Rows are points. The ring and each string are closed loops that go straight from each point to the next, and from the last back to the first. Before rounding, they use only three directions, however many columns there are. How many times does the string pass through the ring? Passing back the other way cancels.
In the rows, zero is written as 128.

Ring (8 x 4)
[[111 171 106 124]
 [133 162  91 125]
 [153 154  81 141]
 [155 145  75 154]
 [140 139  77 164]
 [120 152  94 167]
 [111 172 112 157]
 [107 177 115 145]]
String (27 x 4)
[[129 156  89 135]
 [146 164  91 142]
 [161 165  88 147]
 [138 158  90 148]
 [136 146  81 145]
 [149 153  84 158]
 [162 141  73 174]
 [137 125  67 167]
 [119 135  79 150]
 [122 148  87 149]
 [117 143  85 146]
 [132 157  93 157]
 [137 150  88 173]
 [137 137  78 178]
 [131 130  72 163]
 [129 135  76 152]
 [139 154  88 154]
 [161 156  83 162]
 [139 154  87 147]
 [136 146  79 136]
 [157 154  78 128]
 [158 167  87 125]
 [146 170  96 137]
 [140 170  96 132]
 [138 172  96 116]
 [127 161  90 106]
 [121 151  87 124]]
Times through: 2

Ring (7 x 11)
[[184 156 154 157 137 163 152 135 160 136 137]
 [136 164 192 138 109 162 171  93  79 116 129]
 [113 157 203 125  77 145 152  78  47 117 125]
 [100 128 180 114  53 104  96  84  52 131 114]
 [121 106 133 127 102  94  82 115 109 138 103]
 [158 109 109 145 142 109  94 143 165 143 108]
 [183 131 122 156 145 136 117 150 184 145 125]]
String (31 x 11)
[[152 133 136 148 163 142 149 124 136 122 112]
 [171 148 155 149 114 146 130 130 146 140 134]
 [181 151 159 149  89 144 114 135 155 151 143]
 [159 135 144 145 121 133 120 129 142 138 123]
 [156 114 108 149 176 124 124 140 162 130 104]
 [166  93  75 153 191 104  94 160 199 141  96]
 [155  89  82 145 162  91  75 154 183 146  96]
 [148 101 114 136 101  89  59 140 155 155 110]
 [143 122 147 132  75 106  78 122 124 150 122]
 [135 109 137 128  70  90  59 124 124 153 115]
 [137 122 148 131  88 109  91 117 116 142 117]
 [133 119 136 136 129 115 113 118 119 130 107]
 [127 100 108 137 169 105 113 125 130 124  90]
 [133  89  94 137 160  90  86 136 149 135  89]
 [135 106 109 142 177 114 123 128 139 123  93]
 [141 128 143 139 131 127 125 118 121 129 112]
 [167 133 145 143  91 124  95 135 151 152 131]
 [198 130 120 158 121 129  93 161 203 160 134]
 [217 145 127 166 122 147 107 168 218 163 146]
 [200 157 154 158 103 155 123 147 179 154 149]
 [169 149 156 149 117 148 135 128 142 137 133]
 [145 130 136 145 164 139 148 121 129 120 109]
 [161 145 142 154 176 159 171 125 141 117 117]
 [141 134 146 142 145 137 144 116 118 122 112]
 [158 161 181 144  99 157 149 111 113 131 138]
 [171 185 206 148  84 181 172 106 107 130 154]
 [175 194 210 152 101 196 195 105 107 123 155]
 [175 188 199 155 122 195 199 109 115 120 149]
 [178 185 203 150  81 180 166 112 118 135 157]
 [162 157 173 145 105 155 145 116 122 133 136]
 [153 140 147 147 146 146 149 121 130 125 118]]
Times through: 1
